Each row is a point. Each table stands for the endless flat space through its points: a line for two points, a plane for three, and so on. The two share one point or none. Which?

First (2 x 3):
[[-20  15   8]
 [-10   5  -7]]
Second (2 x 3):
[[-18  11  -1]
 [-12  15   3]]
They share: no point

First (4 x 8):
[[  6 -13 -21  -6 -31  15 -19  24]
 [ 23 -28 -42 -10  -7  27   1  -1]
 [ 38 -25 -33 -34  -3  11   1  -8]
 [ 25   0 -19 -23   6  13  21 -18]]
Second (3 x 8):
[[ 23  -8 -37  -9 -12  -5 -21   0]
 [ -2 -25 -13 -39   0  11   5 -11]
 [ 10 -17 -21 -27  -6   7  -3  -5]]
They share: [ 21 -10 -21 -21 -12  11  -1   2]

First (4 x 12):
[[ -3  -8  -2  31 -31  16  29   1 -17  -4   9  22]
 [ -2 -22  13   9 -18  35  -7 -40 -25 -22   8  13]
 [ -1 -23  12   8 -17  34 -19 -37 -17 -28   1  18]
 [ -2 -15   3  22 -26  21  -5  -8  -5 -22  -4  29]]
Second (2 x 12):
[[  8 -12  -8  17 -18  18   2 -11 -20  -6   7  15]
 [  9 -12  -7  16 -21  15   2 -11 -25  -2  12  15]]
They share: [  7 -12  -9  18 -15  21   2 -11 -15 -10   2  15]

First (4 x 18):
[[-25   7   3 -11 -11  30   0  40 -25  18  24  44   9  26  31   2   0   7]
 [ 13   7   8 -19 -10  14   4  10  -9  -3  23   1 -20  -5   9   8  -6 -29]
 [  7   6  14 -21  -7  17   5  14 -18  -1  22   5  -9  -3  10   5  -4 -24]
 [ 23   7  24 -41 -14   6  24 -14 -19  -9   9 -25 -12 -25   7   2  18 -47]]
Second (4 x 18):
[[ 30  15  25 -20 -11  33  10  22   1  -4  47  -5  -6  11  24 -22   5 -21]
 [ 12   6  10 -17 -11  18  19  25 -14  -1  29   1  -3  17  21  -7  -4 -33]
 [ -4   1  -1 -15 -13   4  22  25 -27   3  12  11  -5  16  15   8  -7 -37]
 [  4   2   0  -7 -21  -6  27  35 -40  11  13  17 -11  15   7   9  -8 -43]]
They share: no point

First (3 x 24):
[[ 24   3  -8  21 -29  -5 -18 -20 -11 -15 -11  12 -15   0   1  -2 -14   2
   15   6 -17   3  17 -16]
 [  6  -5  -3  11 -16   5 -20 -18 -19  -7  -9  21   2  -2 -10 -12  -2   2
   11  13  -8   0  19 -18]
 [ 36  -5 -12  29 -19  -7  -8 -12 -13 -25  -9   6 -25  -8  11   6 -14   8
    5  10 -23  15   7 -12]]
Second (4 x 24):
[[ 34  -5  -9   5 -12  11  -5 -27 -18  -7 -25   2   5  -6   0   2   0   4
   20  -2 -44 -12  -1 -23]
 [ 16  -9   5   6 -14  19 -10 -27 -17 -16 -16   0 -16   0 -12 -10  11   6
    4  21 -28  -8  -1 -12]
 [ 44  23 -29  24 -16 -11 -10   3 -19  -6 -14  32  16 -18  14  22 -29   2
   14 -31 -12   8  31 -42]
 [ 24  11  -9   8 -20  17 -10 -17 -15 -10 -18  12  -8 -10  -2   2   7  10
   -2   5 -20 -12   3 -26]]
They share: no point

First (2 x 24):
[[-14 -20  10  30  27  17  11  -7   4 -12  -9   5   9 -16  11 -14  27   8
  -29   9 -27   7   8  26]
 [ -9  -5  20  15  12   2 -14  -2  29 -22 -24  15 -11 -11  -4   1   2  -2
  -14  -1  -2  27  23   1]]
Second (3 x 24):
[[-11  -9   5  12  25  19 -18 -19  22 -11 -18  31 -17   8   0   8 -11 -28
  -18 -17   9  35  12  -3]
 [-11 -13  27  30  11  -3  10  11  16 -25 -18  -9  11 -34   4 -18  35  32
  -22  23 -33   3  22  25]
 [-18 -22  17  25  25  14  -4  -9  27 -11 -18  27 -17   1  -8   4  -5 -22
  -31  -6   2  29  27   4]]
They share: [-11 -11  16  21  18   8  -4  -4  19 -18 -18  11  -3 -13   2  -5  12   2
 -20   3 -12  19  17  11]

First (3 x 24):
[[  9  -9 -17  15   2   2   2   0   2  27 -17 -15  -4  12   5  -3   8   0
    7  -6   0  35 -28  -7]
 [ 23  11 -51  27  -2   9   6  21  -1  14 -19 -50 -39 -20 -21  24  -6   8
   23 -27  24  13 -22   7]
 [ 17   2 -33  21  -2   6   6   9  -1  23 -19 -32 -21  -2  -9   9   0   2
   14 -15   9  28 -28   1]]
Second (4 x 24):
[[  2   3 -30  13  19 -10 -28   6  -8  15 -27 -38  23  26  24  23  24   2
    5 -39 -12  31   1  10]
 [ 17   1 -29   5  -4  11 -24  -2  13   8  -5 -30  12   7  10  13  15  15
   20 -30  -7  16   6   0]
 [  3  -8 -33  17  11   2 -16  10   7  14 -16 -23   7   8  17   6  16   5
   10 -24   2  23  -3  -2]
 [ 21  -9 -37   7 -20  29 -20   0  31   6  13 -16   0 -15   4  -5   7  19
   28 -18   3   8  10 -10]]
They share: no point

First (4 x 24):
[[  7 -21  -9  11   4 -17   5   3  -2  11  -1  -2   7 -25  -7  -1  -8 -19
   -9  -1  15  -8  31 -12]
 [  0   1 -17  -9 -15 -46  12  44  44   4  26  22  12 -27  -9  38 -11  27
  -28 -21   4  -8  -6 -30]
 [ 16 -15 -33  31  -3 -34  36  16  16  20  10  30  -8 -31  27  26 -27  -1
  -36 -21  32  -8  10  -6]
 [  9 -19 -23  22   2 -31  22  13   9  18   3  14  -5 -31  13  16 -16  -8
  -29  -8  26 -13  18 -12]]
Second (2 x 24):
[[ 11 -21 -13  -6  -3  -9  21   2   8   9   4  14  10 -16 -15  22 -16   9
   -4  -9   9  -7  21 -10]
 [ 11 -17 -11   0  -7 -14  18   6  12   9  10  15  10 -19  -9  17 -15   5
   -8 -14  10  -3  17 -13]]
They share: no point

First (4 x 24):
[[ 11 -15  23 -11  13   7   3  -9  -8  14  -9  -7  25  30 -17 -22 -11 -22
    3   8  16  -6  14  14]
 [ 21 -35  -1 -33  48 -24   2 -37 -37  19 -20  11 -12  -9   2 -22  -8 -20
  -14   5  22 -32 -13   6]
 [ -4 -15   9 -36  23  -5   8 -29  -8  44 -41 -21  25  17   2 -24  -2 -19
    3 -15  19 -15   5 -14]
 [ 22 -33   4 -27  43 -19   1 -31 -34  14 -14  11  -8  -3  -3 -22 -10 -21
  -12   9  21 -28  -9  11]]
Second (3 x 24):
[[ 18  -9  11 -25   9   3  -4 -18  -6   8 -24   5  21  31  -7 -22  -8  -9
   -4  15  13 -13  11  17]
 [  3 -27   2 -22  33  -3  11 -24 -18  23 -24   8  15  13  -1  -7  10 -15
  -13 -18  28 -22  14  -1]
 [  7 -19   4 -16  21  -7  11 -16 -14  21 -20  -2  17  17 -13 -15   0 -17
  -11  -8  22 -14  12   3]]
They share: no point

First (4 x 24):
[[ 18  -2   4  -8  26   3  19  22   2   8  -4 -12  -4  30  27  -6  19   7
  -20  -5  25  -2  -3   0]
 [-15  -1  22  18  -6   3  23   1  -5  -3 -20 -27   7  22   5  -7  36   1
   -1 -10  -1 -25 -11  31]
 [ 12  -2   6   0  17   0  20  17  -2   2  -7 -12  -1  25  21 -10  16   6
  -10  -2  17  -2  -7   4]
 [-16   0  16  32 -22  -9  23  -4 -20 -22 -20 -14  14   2  -9 -20   9  -1
   30   9 -15 -12 -19  26]]
Second (3 x 24):
[[  4   1  -4  30 -10 -24  14  16 -11  -9  -9  -5  23  10  14 -27  11  -8
    4  15   7 -12   8  -6]
 [  4  -6  21   1  12   9  26  10 -14 -18  -7 -10  -8  12  -4  -6  -2   8
   22   9  -2  12 -29  21]
 [  4  13  -4  -6  -2   8  22  -8 -23  -5 -21  -5  -1  -2   2  -3  -1  16
   16  -9  11 -16 -20  22]]
They share: [  4   0   6  13   0  -6  20  10 -14 -12 -10  -7   7   9   5 -15   4   2
  13   9   4  -3 -11   9]

First (5 x 24):
[[-26 -28 -36 -18   4 -17   9  41 -31 -21 -10  -9  19 -30 -10 -22 -12  -7
   -3  21  14   3  32 -16]
 [ 22  20  14 -11  12  24   7  21  -9  -3 -12   5  19  12 -45  13   6  -6
   23  34  -4   4  13   8]
 [-44 -34 -29   5 -12 -38  -3  29 -11 -46  15  13  22 -10 -13 -22 -29   3
  -28  -2  21  19  37  -1]
 [  6   2 -13 -19   8  14  18  32 -26 -10 -15  -8  18 -15 -29  -6  -5 -10
   21  36  -7  -9  14  -3]
 [ -2  -4  -7   7 -19 -17  -9   5  -3 -26  10  11   4   4 -22   2 -19 -11
    7   5 -20  -7   3  26]]
Second (5 x 24):
[[ -3  -5 -17 -10  -8 -36 -11  16 -14 -13  -3   4  25 -10  -3   2   0 -19
   12   0  -3 -12  19  -6]
 [ -2   2  13  -3   9 -18 -17  10 -24  -9 -28  10   5  12 -25  -2   1 -14
   25 -14   6  15  51 -22]
 [ 11  -6 -21  -4  -6 -36 -15  22 -15 -24  -6  -4  23   0   9  -7   0  -7
    8   3 -15  -7  20  -6]
 [ -1 -16 -13  12  -6 -30 -15  22 -37 -36 -14   0  23  28  17 -17 -18  13
   10   1   3   3  32 -10]
 [-18 -11  -9 -15  -7 -18 -13  12 -21  -2  -4   5   3 -19 -29  -1 -12 -23
    9   6   3  -4  17   3]]
They share: no point

First (3 x 24):
[[-20  20  17 -20   1  21   5 -13  12  14 -23 -12 -25 -34  -3 -18 -15  -8
   12 -16 -19  -1  -6 -17]
 [-22  19  15 -23  -4  17  10  -9  12  15 -27 -16 -21 -31  -8 -18 -10  -3
   11 -12 -25  -2 -11 -16]
 [ -4   2  -3  -2 -29  -3  19  -5   8   8 -15 -12 -17  -8 -17 -14  -1  18
    2 -16 -23  -7   8   9]]
Second (2 x 24):
[[-14  10   4  -8 -17   6  11  -9  11   6 -23  -9 -17 -18 -14 -17 -10   3
    1 -18 -27  -7   3  -1]
 [ -6  14  16 -20  -5  18  15  -9   7  26  -7 -21 -33 -30   2 -13  -2  11
   25 -10  -3   5  -5 -13]]
They share: [-12  11   7 -11 -14   9  12  -9  10  11 -19 -12 -21 -21 -10 -16  -8   5
   7 -16 -21  -4   1  -4]

First (5 x 24):
[[ 34   9  -8  -4   2   4   1  19 -10   5 -23  14 -28  -7  19   3  -4  24
   -2  41   6 -11  14 -10]
 [ 45  12  -7  -7   8  19  -6  20 -23   5 -31  24 -32  -2  21  -7  -3  27
   -7  52  10  -8  19  -6]
 [-21   0  11  11 -16 -35  24  14  43  -7 -13 -30 -14 -20  33  47  21  45
   59  22 -32   4   1  -6]
 [ -9   7 -10  10 -23  -3   5  52  12   9 -51  19   5 -28  46   1  12  17
   32  22   1  14  12 -43]
 [-23  20   1  -3 -32 -13  18  28  29   9 -39   4  -4 -38  33  21  33  15
   57   8 -10  12   7 -14]]
Second (2 x 24):
[[ 12  14 -11 -12  -4 -21  20  14  12   0 -21  -1 -25 -29  24  16   4  14
    9  17  -1 -21  10 -18]
 [  3   5  -5   6 -19 -18  11  23  18   9 -15  -1 -13 -17  18  22   4  20
   24  20  -4  -3   4 -15]]
They share: [  6   8  -7   0 -14 -19  14  20  16   6 -17  -1 -17 -21  20  20   4  18
  19  19  -3  -9   6 -16]

First (3 x 24):
[[-21  -2 -19 -42  21 -19 -11  -7   0  10  -5  -7  -3   6  -5  -7 -22 -21
   -8 -38  -8 -15  10  26]
 [  3 -17  24   9  23   8 -27 -15 -20  14   7  -5 -15 -29  -8  19  39  13
  -12  13 -29  -4   0  18]
 [ 13 -20  17 -12  13   3 -25 -27   2  -6  -1  11  -7 -10   7  19  20  -1
    8  -8 -28  -7  -2   6]]
Second (4 x 24):
[[ -2  -9  11 -19  19 -14 -24  -3 -19  10  -1   2   1 -16 -13  14  -1   5
    2 -15 -28  -9   4  24]
 [  7 -11  10 -13  11 -11 -28 -12  -1  19 -13 -11  15 -19 -23  29   9   7
    5  -4   0 -26  -6   6]
 [ -7 -10  -1 -17  32 -12 -10 -11 -20   1  12   8 -40 -17  15 -22  17 -17
  -12 -28 -54  12  16  40]
 [-10  -8  18 -23  16  -9 -30   4 -26  10   0   3  18  -8 -23  29 -17  17
    3  -9 -22 -13   2  22]]
They share: [ -6 -11   5 -15  21  -4 -20 -13  -9  10   1  -4  -9 -12  -5   8  11  -3
  -8 -11 -20  -9   4  20]

First (4 x 24):
[[  5  -3 -13  -3 -20  29 -22   4 -11 -12  10 -13   8  13   7   4 -36  13
    1  -9   4   7   6 -15]
 [ 18 -13  -7   8 -16  31 -30  -5 -10 -18   7  -5   3 -12  12   4 -44  16
   -3 -30 -12  -5 -14 -24]
 [-23  -7 -14 -13   8   9 -10  23 -21  -9   4   3  33  42   7 -14  -9  -5
    2   0  15   7  -8 -30]
 [ -1 -33 -15  14  -3  20 -21  -6  21 -24  20   9  23  30  36 -16   6  25
    0  -4  24  25 -12  -6]]
Second (3 x 24):
[[-11  11 -39  12  24  21 -17   6 -35 -18  -3 -28  12  16  23 -21 -33  22
   18  -5   1  16  -5 -24]
 [ -9   5 -34   7  18  21 -17   1 -31 -20   0 -24  17  20  24 -21 -33  16
   14  -7   3  14  -4 -29]
 [  0 -17  -4   2 -14  21 -22  16   2  -9  11   9  12  13   6   4 -13  14
   -4 -11   7   5 -12  -9]]
They share: [ -2 -13 -12   0  -6  21 -20   6  -8 -15   9  -1  18  19  14  -6 -21  10
   0 -11   7   7  -8 -21]

First (2 x 24):
[[  5  23  10 -14   2  18  -4 -15  -8   2   6   8   5  12  -6  -3  11  17
   -2  -4 -12 -21 -22 -23]
 [ 10  13  10   1 -23  18   1 -25  22  32  11 -12 -15  22  -6 -13  16  -8
   13 -19   8  -1   3  -3]]
Second (6 x 24):
[[ 25  27  39   9  17  42 -15 -15  13  33   0 -11  10  27   2 -13 -21  33
   12 -22  -6 -26 -19  -7]
 [  4  13 -15   9   6  -6   0 -27 -13  21  26   3  -4  18  -3  -6   7  -2
   24 -13  -1  -2 -19 -25]
 [  3   1  -5 -13 -21   8  -3 -33  -9  15  16   5  -6  25 -12   1  15   1
    0 -22   4   2  -7 -19]
 [ -3  41   9 -14   1  28 -13 -23  26  20  -2  -8 -11  -1  10 -27  13   4
   17 -10  -3 -10 -26  -2]
 [  5  27  12 -12 -30   9  20  -1   8   5  10 -20  -4  20  14  13  38  17
   -7   3 -40 -20 -27  -3]
 [  5  41   8   5   6  16  -2 -15  17  29  10 -25  -4  14  28 -11   7  20
   25 -12 -27 -13 -43   2]]
They share: [  7  19  10  -8  -8  18  -2 -19   4  14   8   0  -3  16  -6  -7  13   7
   4 -10  -4 -13 -12 -15]

First (4 x 24):
[[ -8 -10   9 -32   3   1   6  -9 -11  -3  -5   4  16 -41  17  19 -35 -30
    6  -2  18 -10 -42 -35]
 [-29  12  -5 -25  19  15  12  -6 -25   5  -2  12  14 -27  18   6 -31 -35
  -10  -3  14  11 -23 -37]
 [ 11  32  35   5  -6  50  22  -6  -5   0 -17  -3  -6  28  28 -14  -1   0
  -10  12  14 -29  27 -17]
 [-30  20  -5 -18  21  21  11  -9 -26   3  -2  14  11 -17  18  -2 -27 -30
  -17  -1  13  12 -12 -32]]
Second (3 x 24):
[[ 10   7  32 -21   5  35  -9 -30 -24 -23 -26  20  12  -7  13   5  -6  -1
    7   5   1 -31  -4  -9]
 [-14   5   2   1   7  21  17 -14 -10   1   6  -6  -6 -13  23  -1 -34 -21
   -9  -3  27 -11 -22 -31]
 [-18   2  -3   6  10  24  20 -16 -13   3  10  -9 -11 -14  24   0 -38 -23
   -7  -7  30 -11 -27 -34]]
They share: [ -2  10  17 -12   2  20   6 -15  -9  -8  -8   5   6 -10  19  -1 -21 -13
  -8   5  16 -16 -10 -21]

First (4 x 24):
[[ -4  -5  -8   1   9  27   5   1  19  -5 -11  -6  -4 -11  23 -24  -4  -3
    7  23  -6  -7 -12  19]
 [ -4  -4  -3  19  19  45  27   5  33  16   0 -22 -16 -23  26 -26  -7 -16
   10  45  10   3   1  22]
 [-19   8   8  14  11  30  14   1  20   6   8 -10  -6 -14  18 -19 -20 -11
    4  27   8  -4   5  11]
 [-16   6   5  13  11  39  19   3  29  10   8 -20 -16 -17  20 -16 -19 -14
    4  37   8   1   5  16]]
Second (6 x 24):
[[ 18  16 -24   1  -1  32  -6  13  19 -35 -13 -16  -1 -26  10 -15  -3   1
   -7   2 -12  -6   9  12]
 [-32 -12  18 -20 -19  19   0 -25  17   6  13   7  16 -10   7   2 -16  32
   20   9 -33 -21   0  18]
 [-28  20 -12 -18   1 -19  -4   1   5   0 -17 -19 -50  20   3 -14 -22 -36
   -6  45   1  -1 -42   4]
 [-24  -4  11   9  28  17 -25  20  26 -26  24  10   0  -9  28 -35 -18 -11
   11  17 -11 -41 -28   3]
 [-22   2   6 -25   6  31 -17   5   4 -22 -21  -8 -18  -6  29 -24 -20  14
   19  16   3   2  -4  10]
 [  2   5  -9 -21 -13  24 -18   0  11 -28 -30 -16  -9 -12   0  -6  -5  11
   16   3  -5   8  -3  17]]
They share: no point

First (3 x 24):
[[ 20  24  14 -12   0 -12 -24  -6  34   6  13   4   1 -14 -16 -24  14 -11
  -14 -10  10  -4 -24   5]
 [ -3  21 -10 -24 -20  -7 -18 -29  -1   4  23  -2  -2  12 -21  11  -1   5
    1 -27 -16  14 -13  11]
 [ 28   8  12 -20  -4 -18 -20   2  34  14  15  14  13 -20   4 -24   4  -5
  -18 -12  16  -6 -12  -5]]
Second (4 x 24):
[[ 14  17   8 -21  -9 -21 -17 -15  20   7  12  -2   6  -2 -18  -4   0 -10
  -11 -16   4   7 -12   3]
 [  2  35 -18 -17   3 -18 -28 -10  28   7  31   3   1 -18   3 -32  -4 -11
   11 -30 -16  14 -17  -5]
 [ 26  12 -26  -6  -7  -4 -13  -5   6  36  29  37   9  -6 -13  -3  -5  18
    4 -24 -30 -22  -6 -17]
 [ 26  22  40  -8 -17   1  -8  -8  18  -4 -16  -6  22  16 -20  -3  13  -9
  -34 -16  24  13   1   3]]
They share: no point

First (3 x 24):
[[-25  32  31  29 -20   1  18  -8  20   6  19  -4  -8  11 -24  -5   2  13
  -38  -5   7 -32  -9  -2]
 [ -1   5  19  20  28  43  -3 -44  23  27  28 -25 -20  -7 -18   1   5   4
   -8 -14  49  10 -36 -23]
 [ -3   9  24  24  23  37  -1 -40  24  22  28 -22 -17  -4 -20   1   7   8
  -14 -15  45   4 -32 -21]]
Second (5 x 24):
[[-13   6   0  41  16  49  -5 -18  13  23  30 -12 -21   7 -16   0  14  -2
  -27  12  37 -22 -11  19]
 [-44  11   8  19 -18  28  11  -3  26   8  13 -20  -4  16  -6 -24  -4   1
  -28   0  18 -26 -31 -35]
 [ -1  34  11  23   8  23   6 -27   2  28   6 -33 -23   4 -23   7  12   9
  -22 -14  20 -14   5 -12]
 [-24  17   5  35   7  40   9 -16  11  11   0 -40 -16  14  -9  -8   8  11
  -26  -4  23 -22  -5 -27]
 [-13   9  17  40  22  38  19 -32  12  12   9 -26 -29  -2 -13   4  -6  10
  -14   8  26  -8 -11   5]]
They share: [-19  20  16  17  -5  19  12 -20  17  21  19 -13 -17   2 -18  -5  -4   1
 -20  -2  19 -14 -21  -8]

First (5 x 24):
[[  5 -34  -1   9   0 -13  27 -17 -28  22  19  22  -5  -8 -12  27  19  24
   -5  -5  30  13  36  -6]
 [ 22 -27  -4  21   0 -34  18 -17 -17  31  22   7   4 -17 -10  41  31  18
  -17  -9  16   6   7  10]
 [ 18 -25  13  -8 -11 -20   2 -46  17  30  31  -2  26  23  25  38  20   3
   -9  -6   3  45  20  -5]
 [  6 -17  -9  -5  -1  -9  11 -26  21  16  13  -2  12  12  -2   4  -7 -16
    8 -22  12  37  29 -11]
 [ 31 -11 -10  20   0 -49  10 -10  15  36  13 -11  13 -20 -19  33  21 -16
  -14 -20   0   9 -20  20]]
Second (7 x 24):
[[ -2 -17  -7   0 -20  -1  26  -7  -1  21   3 -16 -12   0  -5  42  -2  -1
  -19 -29   3   3  60  26]
 [ 21 -13   3  14   7 -34  33  -3  -2  42  -1  -5 -17 -13   5  30  23 -14
    6 -14  12  36  23  -2]
 [-17 -11 -41   7 -26 -16   4 -23  14   1  12   1  15 -20   9  27   7  -5
  -31 -30  27 -31  41  36]
 [ 24  -5   9  25  11 -37  33  -5  -7  32   2   2 -26  -7   5  17  26  -4
   16  -3  12  50  26 -10]
 [  5 -11 -26   1 -30 -36  34   8  17  56 -13 -29  -9 -36   4  46   2 -10
  -18 -29  20   2  34  55]
 [ -2 -20   8   7   1  10  25 -23  -5  13  14   0 -25  -1  -5  35  19  11
   -7  -9  -4  18  61   4]
 [ 27 -19 -25  -1 -26 -36  24   9  -8  35  -6 -27  23  10 -15  31 -27 -31
  -21 -62  19   9  13  14]]
They share: no point

First (6 x 24):
[[-12 -15   9 -22  -7  -4  -8  35 -11  -5  18  -7 -36 -23 -20  22 -26 -21
   -3  23   7  16  -6 -10]
 [ 12  10 -11   6 -30 -15  18  -3  21 -32  28  15  12 -16  -3  19 -20 -12
  -44  22 -24  36   7   9]
 [-41  13 -15 -32  25   3   3  27  -1  23   1 -18 -34  -9   7   5 -21  -9
    1  17  15  12 -21  -9]
 [-21  23 -21 -41  10  -4  28   0  10  36  -2  -6 -43  -7   3   5 -30 -36
  -12  29  -2   4 -13   2]
 [-37  -2 -19 -21   9  -1  -4  20  20  -3  -6  -8  -3  12  -8   6 -10 -23
    3  10   9  16   0  -5]
 [-10 -17   8 -20 -11  -5  -8  31  -6  -9  17  -4 -31 -19 -24  21 -25 -25
   -4  23   3  17  -2  -7]]
Second (7 x 24):
[[ -2  35 -16 -22  -3  22  10   8  24  25 -26   4   3  -8  30  22 -18  11
  -13  39 -29  54  -8   2]
 [-22   4  -9 -15   5  11   3   9  22  18 -24  18 -13  -9  10  23 -18 -10
   -9  16  -7  40 -17  -4]
 [ -5   2 -15 -12  -2  18  -4  -4  24  17 -15 -19 -16 -14  -6   8 -32 -31
   12   9  19   9 -31 -26]
 [-40 -15  12 -32   4 -11  15  16  -6 -24  -5  26 -16 -47  21  21 -20  25
  -39  -5 -12  49  -8  -8]
 [ -3  28 -28   4  18  16 -11  16  38  26  13  -3 -12  17 -17   3 -31 -53
   -2  24   8   8 -17  13]
 [ 24  56 -49  -3 -16   2   4  15  24  13  43 -50  -4  32 -13   0 -18 -58
   -7  46  20 -11  13   0]
 [ 10  27 -17  10  -9 -24  31  -6  -8  19   2 -15 -10 -11   5  31 -25 -31
   -9   2  30   1 -17 -31]]
They share: no point

First (3 x 24):
[[-31  -9   6   8  13  10   5   6  10  21  -3   0  19  16   6  28   5   4
   -1 -15   6  -2  -2  23]
 [-23   0   8   0  11  11   4   1  10  21  -5  -3  18  13   7  28   2   5
   -5 -13  -1   3  -1  24]
 [-37 -17  -4  12  15  14  15  14   6  13   5   2  17  22  10  20  -1   6
   -5 -15  14 -12  -6  17]]
Second (4 x 24):
[[-16  15 -14  -7   3  24   8   2   8   4  -6  -1   1  16  -4  11 -10  16
  -22 -15   5   2  -1  25]
 [ -5   0  18 -20  17  15  14  -7   4  17   9  -9  18   7  27  36  -8   5
   -3   7 -23  -5  -9  12]
 [-14  10  30 -21  21   1  17  -1  -3  26  -1 -16  39   9  45  33 -11  -4
  -15  -7 -25   6 -12   9]
 [-29  30 -10  -4   3  11  10  11   2  11 -21  -7  20  21   7   0 -14   9
  -41 -37  11  17  -1  26]]
They share: [-13  10   2 -12   9  17  12  -1   6  13  -1  -7  14  13  13  20 -10   9
 -17  -9  -7   3  -3  20]

First (5 x 24):
[[-23 -12 -15 -26  33  -5  16 -10  30  21 -13   7   6  -2  11 -12  21  -9
  -21  16 -16  21  30  -8]
 [ -6  -3  -3   2   9  10  -3   8   2  16  -7  27  24 -11 -14  -9   4  15
   -1   4 -22  15   6  -9]
 [ -7 -11   8  -4  12  -2   2  -2  13   1  -8  19   6  -7 -12  -4  15   8
  -14  12  -8  18  10  -8]
 [ -7  -8  -1  -6  29   5  14  -8  26  11 -31  17 -12  26  17  12  23  27
  -13  32  -4  37  46 -14]
 [-42 -14 -19 -30  21   6  -6   5  22  36 -14   7  23 -29   2  -7  26   7
    3   3 -43 -12  19  -7]]
Second (3 x 24):
[[ -8 -11 -13  -8  20  -4   1  -3  20   2 -11  17   9  -3   1 -11  14   8
  -16  11 -10  23  13 -13]
 [-23  -7   7 -14  11  -5  13 -15  18  19 -10  13  15 -16 -13 -20   3  -3
   -5  15 -15  20  19 -10]
 [-20 -12 -18 -10  10 -16  -2 -21  31  -4 -20  11  11 -12   1 -28   1  16
   -3  17  -7  29  15 -26]]
They share: [-11  -9  -3 -10  19  -1   7  -3  16  11  -8  17  11  -6  -5 -10  13   1
 -15  11 -13  20  15  -8]

First (3 x 24):
[[  0  14 -10 -25  -8   7   4   9   1 -23 -19  24  -3   6  16 -10   0 -14
    3   7  -3   5   1 -15]
 [ 32   4   8 -15 -20  26   3  13 -15  -8  13  21 -12  -4   1  -5 -18 -34
   18  18 -16  15   1 -10]
 [ 18   8  -2 -21 -14  19   4  13  -9 -15  -1  24  -7   2   6  -6 -10 -26
    9  13 -11  11  -1 -13]]
Second (2 x 24):
[[ 19   9   8  -3 -15   6  11  13  10 -10   6   9 -12  -6  18 -17 -15 -28
   15  21  -2   0   8   3]
 [ 21   8   8   2 -14   4  16  18  16  -8  11   6 -12  -6  19 -19 -18 -32
   12  25   0  -4   7   9]]
They share: [ 15  11   8 -13 -17  10   1   3  -2 -14  -4  15 -12  -6  16 -13  -9 -20
  21  13  -6   8  10  -9]
